Every row gives one point. To make a cloud, some directions were put in groups of two or more. Within a group, all points are equally far from the middle, so they leave a hole (a ring in 2 directions, a hollow ball in 3). The other directions are filled evenly. Then the cloud was stretched, turned, moved and blurred a little. Count the holes, and give their numbers of directions, smallest first.
In the rows, zero is written as 128.

Cloud (20 x 3)
[[149  80 134]
 [130 137 140]
 [123 133 128]
 [140 125  74]
 [ 81  71  94]
 [148 134 147]
 [ 88  95 163]
 [134 151 125]
 [174 108 115]
 [ 80 101 175]
 [144 106 110]
 [163 155 168]
 [188 114 109]
 [145 176 137]
 [133 168 132]
 [161 109 148]
 [136  97 170]
 [155 154 172]
 [196 114  98]
 [103 156 118]]
Holes: 0

Cloud (27 x 4)
[[171 105  90 119]
 [127 147 193 131]
 [ 99 146 125 172]
 [114 179 151 125]
 [154 137 157 165]
 [109 167 180 131]
 [179 144 107 101]
 [ 77 148 155 160]
 [ 99 118  99 102]
 [158  92 149 113]
 [122 111  78 124]
 [159 169 122 104]
 [ 82 127 182 115]
 [166 125  82 138]
 [100 124 117  87]
 [111 133 195 115]
 [111 108 156 177]
 [136 139 121  75]
 [142 144 117  77]
 [175 105  97 113]
 [ 78 110 160 161]
 [ 70 124 167 154]
 [128  81 113 131]
 [160 143 134 165]
 [116 158 103  94]
 [126 167 111  95]
 [144 174 123 103]]
Holes: 2 (2, 2)

Cloud (46 x 6)
[[186 129  99  71 137 109]
 [ 87 135 141  96 160 181]
 [198 120 190 136  81 108]
 [146 111 123  90 101  90]
 [176 108 165  88 112  78]
 [145 108 149 132  88 164]
 [179 122 100 134 144 156]
 [134 147  99 141 138 176]
 [158 109 146 130  92 164]
 [116 135 173 130 107 190]
 [131 122 182  82 113 106]
 [137 135 137  68 151 172]
 [133 169 174  88 106 102]
 [164 119 139 120 126 124]
 [ 94 138 185  83 110 165]
 [163 160 122 132 108 127]
 [183 144  92 183 121  94]
 [150 157 141 147 156 115]
 [181 119  78 131 145  84]
 [115  90 114 134 153 127]
 [195 101 111 123 108  99]
 [116 156 130 177 165 175]
 [116 156 164  68 116 131]
 [135 108 147 204 119 152]
 [185 110 133 157 145 151]
 [162 122 112 159 132  66]
 [149 133 104 161 118  84]
 [115 143 150 152 124 180]
 [144 147 138 168 114  82]
 [156 164 121 147 175 140]
 [170 112  92 136 167 109]
 [159 113 149 112  99 137]
 [140 164  75 108 161 145]
 [178 126 105 130  96 132]
 [167 136 182 148 124 167]
 [ 93 175 130  80 129 168]
 [150 118 128  55 145 143]
 [119 157 148 154 141 192]
 [143 140 108  92 126 141]
 [171 105 133 109  78  93]
 [123 122 177 135 125 130]
 [139 131 192 154 114 175]
 [124 110 113 117 121 148]
 [120  95 141 135 146 114]
 [110 140 106 115 168 158]
 [ 78 179 148  96 143 168]]
Holes: 0
